Each row of a before or after table is a point. The points were changed in one or more steps. Then noise was added and the rows were shuffled. The steps act on how far a point lies along the listed directions, d1 being the first. Name the steps. A step turns or swaps two directions, mirrors them in a line or flattens them onto one, adds a multiple of one to another, or multiplies one. Angles are multiples of 10 degrees, from the lower direction toward the higher: turns from -170 to 170, lines from 10 to 170 but not 90. Use the fewest steps. Two steps may share a direction if one is a turn and the other turns, adds or multiplies; they go together, in the order done. Otherwise the lowest direction goes first.
In the rows, zero is written as 128.

Directions:
(1): [138  68 126]
(2): [114 127  69]
Before:
[[128  94  97]
 [126 176 135]
 [130 119 178]
 [128 143 102]
 [160 121 165]
 [ 91 158  44]
 [137 159 181]
 [125 142 125]
 [135 110 132]
 [140  82 191]]
After, 10 rows:
[[123 201 122]
 [118 150 133]
 [139 107  76]
 [139 145 153]
 [138 107 120]
 [110 112  77]
 [143  79 162]
 [117  51  69]
 [114 175  80]
 [132 182 218]]
Steps: multiply d1 by 1.6; multiply d2 by -1

Directions:
(1): [107 113  65  83 143 109]
(2): [183  80 136 117 171 138]
(3): [105  78 101 187 120 137]
(4): [131 126 114 105 101 205]
(5): [182 130  99 134  73 104]
Before, 8 rows:
[[144 168 153  80 131 126]
 [123 117 138 127 160  81]
 [ 73 125 107 147 109 161]
 [149 132 132 120 119 148]
 [134 130 150 112 136 128]
 [137 133 162 142 116 146]
 [156 168 159 149  97 144]
 [149 153 167  95 202 102]]
After (8 x 6):
[[135 137 164 129 125 144]
 [213 102 145  79 227  97]
 [130 166 137  70 136 122]
 [164  98 128 128 151  72]
 [151 117 146 104 146 127]
 [129 195 155 134  89 139]
 [153 122 137 112 142 156]
 [  6 178 117 165  78 161]]
Steps: turn d1 and d3 by 20 degrees; multiply d2 by 3; add -0.7 times d4 to d5

Directions:
(1): [ 59 128 177  85 139  84 132 129 126]
(2): [126 196  85 137 121  73 128  93 135]
(3): [116  88  56  89 131 107 132 154  90]
(4): [150 101 146 186 136  63 149 164 118]
Before (13 x 9):
[[ 83 114 125  94 140 125 126 131 135]
 [ 85 112 136  79 150 120 133 134 120]
 [146 109 112 112 116 182 114 126 130]
 [109 107 137 109 121 114 112 135 125]
 [146 123  93 120 120 190 124 117 128]
 [158 136  92 129 125 167 131 116 111]
 [ 99  75 144 108 136 110 138 146 110]
 [115 109  81 106 142 106 130 154 111]
 [151 135  88 129 125 174 118 107 134]
 [106 116 149 107 131 105 122 150 121]
 [142 143  95 127 133 175 110 118 132]
 [146 121 108 117 111 182 115 128 124]
 [ 89 116 153 121 139  98 136 151 124]]
After:
[[ 88 131 133  82 119 124 119 126 119]
 [127  84  89 128 151  72 148 166  98]
 [113  89  94 132 143  82 139 161 117]
 [149 110 106 142 126 103 126 160 113]
 [149 112 103 166 132 112 138 158 119]
 [134  99 104 130 120 100 117 145 116]
 [ 91 123 130  82 124 119 119 122 125]
 [113  67   7  73 144  96 132 179  76]
 [144  76  61 131 129  97 141 151  94]
 [ 82 139 139  92 143 131 116 122 128]
 [ 93 133 118  74 133 138 131 116 103]
 [ 73 127 126  74 131 126 130 119 121]
 [ 81 131 133  81 135 133 121 110 129]]
Steps: turn d1 and d4 by 100 degrees; multiply d2 by 0; multiply d3 by 2.5

Directions:
(1): [162 134 125 162 188  71 110 159 174 133 138 173]
(2): [157 122  93 106  79 130 159 131 197  93 180 121]
(3): [ 35  86 108 163 137 129 152 120 142 121 153 162]
(4): [117 144 145 165  81 147 124 131 192 173  65 134]
(5): [131 165 209 166 105 127 158 126 114 134 187 139]
Before, 8 rows:
[[134 152 128 112  85 171  82 132 132 156  40 116]
 [108 104  97 116 126 125 135 144 167 107 106 154]
 [167 122 119 125 124 139 123 125 165 132 113 115]
 [135 161 209 195 136 118 120 147 150 193  65 150]
 [170 152 130 157 154 121  89 145 144 166  47 140]
 [167 167 173 170  77 132 110 159 176 174  80 135]
 [ 62 114 148 155 105 131 155 110  99 142 143 146]
 [184 184 194 178 128 109 114 133 152 173 102 151]]
After (8 x 12):
[[ 66  91 116 104  77 175 157 107  63  95 182 104]
 [107  96 112 123 145 152 130 108 121 127 112 118]
 [180 149 161 112 137  94 137 129  73 118 180 128]
 [ 68 122 135 146  53 173 183  92 145 124 160 121]
 [108 108  79 104  59 184 152 107 152 108 122 102]
 [114 118 146 104  46 176 193 109 122  93 178  89]
 [134 132 130  98 127 143 111 138  99 128  64 127]
 [120  84  51  38 147 140 124 124  63  38 206 118]]
Steps: turn d1 and d4 by 120 degrees; multiply d4 by 2; turn d2 and d3 by 160 degrees; turn d3 and d5 by -20 degrees

Directions:
(1): [166 105 150 165 126 169 102 111  76 219  73 109 114 125 135 155 115 123]
(2): [ 92 153 139 160 131  39 111 101 104 154 150 142 113  90 159 148 142  58]
Before, 14 rows:
[[170 107 148 159 115 186 138 121  92 180 106 129 115 133 126 133 109 145]
 [ 84 165 141 160 134  11  95 103 101 139 173 147 127  89 177 152 145  42]
 [103 149 127 116 137  80 151 123 148 125 164 142 146 115 169 140 147  93]
 [111 133 119 100 125  84 165 162 172  70 175 141 131 149 123 102 136 148]
 [ 98 153 143 181 140  73 100 110  94 166 128 150 115  92 171 166 147  58]
 [ 81 161 144 151 142  49 119 114 123 111 152 154 128 109 135 133 159  93]
 [117 129 119 122 118 118 121 167 132 105 155 132 150 124 141 127 129 117]
 [176  87 134 140 122 234 122 147  95 156  53  96 128 164 114 137 117 191]
 [148 111 115 113 121 167 133 146 107 169  81 105 162 139 126 130 118 122]
 [172 114 146 140 127 196 125 126 137 153  87 101 140 136 119 137 114 161]
 [165 112 160 168 151 137 115 111  70 195  82 119 132 108 131 161 102 113]
 [ 93 162 127 103 125 106 151 158 169  53 189 127 151 167  96 108 150 149]
 [ 69 165 126  84 110  96 148 154 171  37 162 144 160 137 110  84 125 145]
 [162 102 144 100 133 194 136 156 155  98 120 111 140 147  97 110 129 183]]
After, 14 rows:
[[164 117 151 133 120 212 127 152 114 158 102  93 141 186  89 132 125 182]
 [157 109 174 163 135 139  99 115  89 198  98 110 115 107 134 152 133 111]
 [114 141 101  66 129 134 148 166 193   6 184 140 166 161 116  89 131 174]
 [151 112 149 111 104 222 124 151 115 145  65 106 152 162  96 107  97 192]
 [140 114 122 123 118 158 118 169 123 125 131 121 151 135 134 128 121 138]
 [117 135 125 102 140 150 145 150 164  57 135 139 147 157  95 102 143 182]
 [112 144 145 166 120  76 138 104 102 147 161 154 110  98 152 134 131  83]
 [125 146 156 171 130  90 110  98 119 170 120 120 126  94 152 156 132  84]
 [ 86 157 105 103 140 111 149 158 180  29 173 159 147 133 132 112 149 133]
 [174  93 137 123 121 183 146 159 128 155 101 112 124 168 112 119 113 184]
 [137 126 118  88 134 164 165 148 169 104 142 127 158 150 140 122 133 157]
 [102 137 149 194 130  60  95 102  61 187 108 127 104  93 170 171 146  62]
 [110 136 118 128 124  86 127 131 104 164 115 122 155 111 148 137 133  70]
 [ 97 155 136 138 156  39 139 119 125  94 163 150 143  92 138 137 125  83]]
Steps: turn d1 and d2 by 110 degrees

Directions:
(1): [133 121 137 160 123  64 189 133 157 134 159 146 108 157 164 159 104 129
 154 209  59 105  89 133]
(2): [151 160 137 151 115 160 109 112 164 192 155 177 156  81 194 114  81  94
  71 123 142 156  84 119]
(3): [142  85 120 124 108 114 105  66 145 102 173 189 138  92 146  75 189 153
 169 103  90 136 137 183]
(4): [153 179 109  87 133 154  74  92 180  81 202  70 109 126 137 157 118 111
 126 170 134  95 155 138]
(5): [167 125 171 174 177 150 179 175 125  99 141 117 163 110 187 132 121 138
 125 116 144 117 213 176]
(6): [116  53  84 148 155 171 143 134 139  81 124 118 148 105 137  88 116  70
 129 128 129  47  87  88]
Before, 12 rows:
[[121 131 123 116 128 127 139 156 148 128 158 127 112 142 130 158 106 113
  124 196 137 103 122 118]
 [124 195 136 102  97 115  73 126  99 191 106 129 140 134  94 156  91 137
   68  98 173 200 118 118]
 [108 122 142 107 127  63 160 130 105  78 146 114  84 168 119 149 164 182
  184 154  95 117 160 129]
 [104 204 144 165  86 112  99 134 142 249 104 164 135 122 145 169  86 128
   36 156 146 201  41  77]
 [154 111 130 139 160  82 184 146 152  78 166 117 129 154 158 158 127 133
  162 180  98  85 164 145]
 [ 96 172 135 117 124 160 112 114  89 227  54 158 137 113 117 132  93 121
   56  59 198 219  77  83]
 [158 192 148 104 151 149 133 123 137 107 151 104 127 137 130 171  99  92
  109 161 138 109 161 132]
 [124 114 122 128  93  90 108 126 165 115 158 146 104 140 123  70 156 141
  169 154  88 134 126 160]
 [136 103 118 157 140 134 138 176 139 124 116  91 115 159 130 149  87 110
  132 179 116  86 101 102]
 [124 147 127 122 119  89 161 118 140  94 165 124 108 176 126 134 116 154
  163 194 107 131 123 152]
 [ 84 183 146 107  99  98  80 120 106 208  81 131  98 159  48 140 122 162
  104 139 148 206  81 103]
 [134 131  83  92 128 143  80 124 144  96 153  87 115 131  88 142 132 107
  149 168 124  90 128 102]]
After (12 x 24):
[[ 89 192 126  85 109 124  56  99 132 179 120 100  98 155  53 147 121 135
  106 164 155 175  83  95]
 [113 116 127 145 127  84 189 143 114 112 129 153 116 176 108 122 118 155
  167 183 113 139 110 150]
 [116 112 145 136 119 113 167 174 126 143 123 156 120 146 130 144 107 115
  129 177 134 127 109 109]
 [125 195 127  98  98 133  62 126 108 179 113 112 141 130 102 154  91 126
   73 107 177 183 114 114]
 [118 226 105  71 132 197  54  74 151 171 145  91 111 116 127 167  81  96
   53 111 206 174 102  90]
 [133 141 167 150 142 129 189 158  77 148  73 169 149 145 124 138 103 102
  108 107 139 138 123 113]
 [102 113 143 111 123  59 167 130  91  81 139 123  88 168 119 145 163 175
  188 149 105 108 154 121]
 [120 228 128 144  90 138  67 115 169 219 151 125 127 115 142 188  78 111
   34 184 144 172  50  76]
 [120 102 125 129  93  80 115 135 155 124 146 150 112 136 124  62 159 147
  168 145  89 133 125 161]
 [137  90 141 157 157  70 211 160 129  96 134 146 142 154 156 148 129 140
  167 161  93 104 161 134]
 [107  84 109 125 124 115 137 159  96 142  76 151 133 136  79 112 142 128
  150 121 113 135  98  98]
 [136 106 124 164 134 123 142 177 135 144 107 107 110 172 131 152  87 113
  130 174 125 100  93 115]]
Steps: multiply d4 by -1; multiply d6 by 0.7

Directions:
(1): [ 89 138 182 147  65 142 110 139 160 164 165 144 129  69  96  88 175  83
  76 111 124 179 118 137  93 152 115 100  72  92 145 123 161 171 138  87
 173 126  82 170 127 191 165 130  69 136 174 136]
(2): [115 126 191 134 109  63  50 145 131  97 109 128 135  98 133 165  81 188
  84 114 145 105  99 124 178 129 151 125 131  59 116 108  83 163 108  93
 103 103 184 145 122 186 150  94 172 165  83 175]
(3): [138 153 111 171  52 112 116 117 112 136 104  91 111  84 100 118 118 145
 189 135  47 108  82 142 135 120 110 128 140 142 102 133 126  98  86 123
 149 214 117 206 167 124 155  71 138  72  80  86]
(4): [130 207 128  83  98 110 162 135 152 142  81 192 175  93 198 129 205 166
 150 135  97 146 180 112 152 144 141 127 147 118 119  98 199  72 125 159
  83  84 170 159 134 173 127 120 125 130 127 110]
Before:
[[129 118 115 146 130 135 138 144 130 143 141 105 119 145 107 115 117 106
  132 131 141 138 128 127 122 125 124 128 114 143 119 149 110 153 143 134
  135 142 101 120 132 109 130 119 123 126 126 138]
 [147 128 145 120 140 148 163 130 135 128 119 147 140 133 143 111 151 111
  132 129 136 134 152 125 123 136 115 118 136 147 144 142 140 103 128 142
  128 113 126 110 135 127 120 154 101 125 146 123]
 [117 134 154 150  68 116 106 129 149 131 141 139 119  92 117 109 131 125
  118 122 108 132  97 133 131 147 119 140 117  98 128 111 126 141 107 114
  139 137 106 177 136 166 146 103 109 102 126 124]
 [139  93 109 126 184 173 174 114 111 131 161 117 117 158 123 115 124  64
  117 134 169 128 138 123 110 138 130 145 135 159 146 157 123 141 157 151
  160 124  98  62 118  82 100 167  93 134 178 136]
 [148 146 116 111 131 107 110 123 131 108  99 153 144 117 161 156 128 175
  161 149 115 100 152 107 152 120 136 139 164 121 110 103 146 103 121 151
   72 107 163 127 127 127 130 116 161 116 101 114]
 [138  97 149 148 140  92  74 138 102  76 107  86 121 154 120 183  55 178
  130 124 149  91  90 119 185  97 158 140 167 107 113 115  49 148 112 118
  116 129 179 124 122 124 136 109 171 137  43 165]
 [107 131 161 163  76 122  79 126 128 154 150  97 117  97  92 108 127 124
  125 133 101 120  93 147 119 134 109 125 105  91 118 123 118 157 107  96
  152 164 115 175 131 143 168 106 107 117 108 139]
 [115  81 172 141 143 118  73 148 122 115 162 111  89 136  97 139  75 134
   65 110 180 145  82 119 142 138 143 141 103  87 137 140  76 197 114  83
  161 118 128 115 105 125 139 124 134 162 140 157]]
After, 8 rows:
[[140  97 171 143 139 130 120 133 127 111 129 122 125 131 116 125 104 119
  108 123 151 120 118 130 130 129 117 117 129 124 142 145  96 137 119 114
  139 124 129 110 133 135 133 141 118 137 126 148]
 [ 78 172 180 152  28 156 113 130 165 205 172 142 138  52  97  61 221  75
  102 128  87 183 124 148  77 160  95 101  63  86 137 113 196 158 128  91
  178 143  71 206 131 191 186 124  37 115 170 123]
 [128 126 111 144 124 140 149 143 135 151 140 112 123 140 112 109 132 101
  136 132 134 146 135 126 118 128 123 127 110 148 121 146 123 145 146 139
  136 141  95 123 134 110 131 123 114 125 134 132]
 [114 169 127  99 102 170 182 141 156 176 146 180 130 104 148  85 221  94
  115 125 124 205 158 109 104 163 126 130  98 135 145 129 208 119 134 136
  160 102  94 153 119 137 133 148  62 126 201  91]
 [195 170  30  73 195 126 209 116  92  86  42 137 164 209 220 186 135 201
  248 162 106  81 185  97 197  89 164 171 240 203 100 111 134  10 120 229
   49 110 214  94 133  45  74 134 182  95  41  92]
 [142  83 112 138 184 162 158 113 101 119 159 100 107 159 114 125  96  75
  121 134 164 112 120 126 119 132 131 149 143 156 139 159 100 146 149 145
  161 138 105  63 122  75 102 157 109 131 159 140]
 [ 88 150 186 153  25 137 111 137 179 165 167 164 128  49 104  75 185  87
   82 112 105 180 105 137 101 168 108 119  76  78 144 103 169 163 120  92
  170 125  68 203 134 212 169 116  55 108 170 125]
 [175 122  86 106 183  86 103 117 103  71  76 129 136 164 175 193  67 214
  187 159 129  51 146 103 183  98 148 160 205 137  98 109  99  87 110 170
   42 111 203  90 124  80 105 110 217 119  59 120]]
Steps: multiply d1 by 3; swap d2 and d4; multiply d3 by 0.7

Directions:
(1): [ 85 159 138 136 147  85 118 111 113 185  58 146  79  92 172 190 166 173
 147 122 143 131  95 137 144  31 120 135 163 119 136 170 131 139 102 177
 104 171 143 137 163 183 119 144 147 129 185  58 150 138 151 114 102 105
 159  23 146 127 133 124 124 136 163  88]
(2): [113 135 225 173 140  98  91 134  76 154 151 118 207  62 151 170 106 135
 176 123  96 132 120 133  58 141 147 122  86  61  60 158 182 165 104 114
 171 159 141 146 116 103 121 156  93 102 144 146 151 132 115 132 158 125
 121 154  54 136  80  83 125 115 154 104]
(3): [134 175 131 132 134 123 136 108 156  83 110 131 173 158 113 141  97 187
 123 100  90  94 177 141 103 138 116 100 102  79 179  95 152 138 117 198
 152 136 161  86 100  90  96 128 144 138 134 102 132 210 116 108 108 158
  92  86 182 233 138 113 228 100 107 143]
(4): [116 144 111 178 131 102 120 112  65 115  95  80 138 149  99 142 105 114
 108 102  96 139  98 148  81  82 126  98 116 158 145 115 103 174 121 155
 191 208 121 121 137 166 160 114 145  81  20 115  78  96 143 139 142  76
  88 187 206 131 159 138 112 188 130 102]
(5): [126 136 151  94 129 128 114 122 106  86  89 136 161 175 226 144 123 162
 140 182 132 165 121  73 146  89 123  95 103 153 102 185 167 117 172 133
 154  79  83  98 162 137  70 103 169 121  74 135 119 111 208 212  87 161
 140 152  94 139 145 115 156 116  72 123]
(6): [123 123 137 148 124 135 104  93  87 149 129 119 112 178 146  44 126  93
  77 166 138 109 158 124 117 206  96 148 133 203 141 158 161  98  66 139
 185 178 168 154 168 143  51 143  74  52 158 119 143 147 140 134  79 127
 189 128 134 147 139 120 144 124 186 140]
Before:
[[139 132 136 117 128 127 125 118 128  99 125 128 159 157 149 123 123 144
  128 156 120 135 139 110 136 124 134 122 128 140 133 135 143 126 141 132
  148 126 118 116 132 118  89 116 137 121 107 131 123 138 141 163 117 150
  113 142 113 136 133 118 152 114  92 140]
 [100 134 140 110 141 109 129 141 125 149  88 144  83 110 181 172 166 153
  148 141 148 144 104 116 177  47 123 137 157 125 123 170 130 117 142 152
   93 121 110 134 168 169 124 123 158 146 150  90 131 108 160 151 114 118
  153  71 117  97 133 140 109 133 128 105]
 [138 125 115 129 128 139 135 104 136 109 139 126 131 150  91  96 103 107
  107 120 111 115 149 147 114 166 117 138 124 121 152  84 114 125 115 146
  140 139 144 121 118 114 124 125 115 113 116 132 130 155 114 112 139 137
  124 140 161 163 149 141 151 135 131 148]
 [115 119 126 131 136 108 121 130  98 160  83 135  98 111 153 160 149 139
  164 142 139 144  91 124 139  65 123 134 158 151 118 160 124 137 132 127
  118 132 117 132 158 156 137 123 140 119 133 111 129 103 160 133 125 119
  153  97 119 110 133 134  95 141 141 108]
 [129 138 104 113 134 135 134 123 108 107 113 137 126 159 143 140 116 128
  122 140 137 143 117 113 147  91 130 122 137 162 145 146 124 122 165 139
  133 109 100 110 139 148 135 101 158 128  82 133 120 100 162 159 119 126
  131 150 154 121 161 130 124 135  91 120]
 [125 147 124 141 137 141 137 113 124  96 127 114 154 142 113 125 103 139
  121 119 113 125 136 139 100 117 123 113 107 123 132 119 135 142 133 140
  140 138 127 113 116 124 134 116 139 129  97 127 105 142 127 132 144 132
  103 147 153 152 134 130 154 139 130 128]
 [132 138 125 134 128 117 129 122  96 110 125 118 150 143 117 125 112 121
  118 109 111 136 129 133 105 143 118 116  97 120 129 107 140 145 121 160
  157 163 134 118 117 114 112 127 120 105 106 122 103 138 130 137 129 130
  117 156 152 166 136 130 154 131 120 126]
 [142 122 134 144 116 140 133 134 136 123 154 114 139 134 103 112 116 104
  139 109 113 118 134 139 111 140 128 130 112 113 119 114 128 132 119 122
  132 129 123 133 100 101 150 137 122 128 105 148 111 136 116 114 146 135
  109 161 125 134 113 121 133 130 121 127]
 [140 135 123 129 134 126 140 127 150 104 139 129 139 129 107 139 105 137
  133 108 114 124 149 128 112 110 136 115 121  99 149 100 113 148 132 132
  132 140 142 106 114 116 140 134 140 151 115 138 118 143 118 101 138 118
  107 129 151 160 122 118 141 123 106 125]]
After, 9 rows:
[[125 112 172 154 130 130  97  90  72 138 148 117 153 151 141  64 100  79
  103 163 115 124 147 130  86 207 109 148 110 155 105 140 162 118  80 125
  193 170 153 152 154 126  69 141  70  48 127 145 147 139 137 144 121 132
  173 171 104 149 133 116 135 132 172 138]
 [143 107 114 139 111 151 132 125 128 133 152 113 105 161 108  70 127  77
  111 130 132 119 136 133 130 162 115 145 130 165 128 125 121 111 107 113
  136 136 126 146 124 121 133 135 109 106 110 148 110 123 126 120 126 129
  139 164 133 115 126 133 117 138 139 133]
 [133 112 139 143 133 124 125 132 122 139 157 123 126 106 111 123 116 100
  133 122 127 132 131 128 106 128 140 135 129 120 117 121 114 146 116  99
  136 158 143 138 128 131 146 145 110 128 128 152 125 111 114 102 149  99
  132 151 116 115 108 117  93 134 138 116]
 [106 166 147 114 149  95 149 159 168 123  91 148 126  66 137 245 146 207
  189  80 112 129 111 143 153   7 145 113 137  21 138 118 120 155 165 181
   65 108 115 101 109 129 177 123 190 206 149  82 128 148 120 112 155 127
   81  45 139 143 117 133 149 120  92 103]
 [121 126 130 144 136 139 133 127 111 120 140 113 141 113 113 132 116 114
  133 123 125 140 110 138 104 108 135 124 116 128 102 130 124 146 139 106
  125 135 113 133 120 137 160 119 132 130  96 141 105 104 125 135 165 116
  111 167 123 102 122 134 105 152 140 118]
 [128 168 150 131 147 107 142 152 135  93 128 139 201  72 107 247  91 186
  196  72  90 138 108 142  99  39 168  95 100  19 121 104 126 181 193 152
  110  97  97  84  71  99 205 110 186 193  79 138 122 127 116 124 186 131
   48 140 139 154 121 106 147 121  55 104]
 [130 112 118 126 124 122 126 133  84 129 130 118 121 135 131 118 131  91
  118 129 135 157 101 121 127 132 124 129 114 153 104 127 124 137 134 123
  141 152 111 138 136 138 128 123 119 102  97 136  98  91 143 154 136 117
  137 178 124 107 136 142  99 147 125 118]
 [141 126 134 108 131 119 142 154 153 101 137 133 165  96 128 192 131 156
  176 124 118 154 101 119 143  61 166 115 129  79 106 113 109 154 187 104
   95  92  84 110  99 111 169 109 170 181  88 146 113 106 123 153 171 139
   68 152  91  93 113 125 111 124  57 125]
 [123 145 106 121 140 107 142 133 140 129  74 141 113 110 123 192 137 179
  174 105 119 129 107 140 138  43 127 116 151 101 152 118 112 152 149 162
   98 117 123 100 124 132 160 117 170 161 128  98 123 142 141 109 134 132
  108  68 161 156 138 137 140 132 109 115]]
Steps: multiply d2 by 2; turn d2 and d3 by -140 degrees; turn d5 and d6 by -60 degrees; multiply d6 by 3
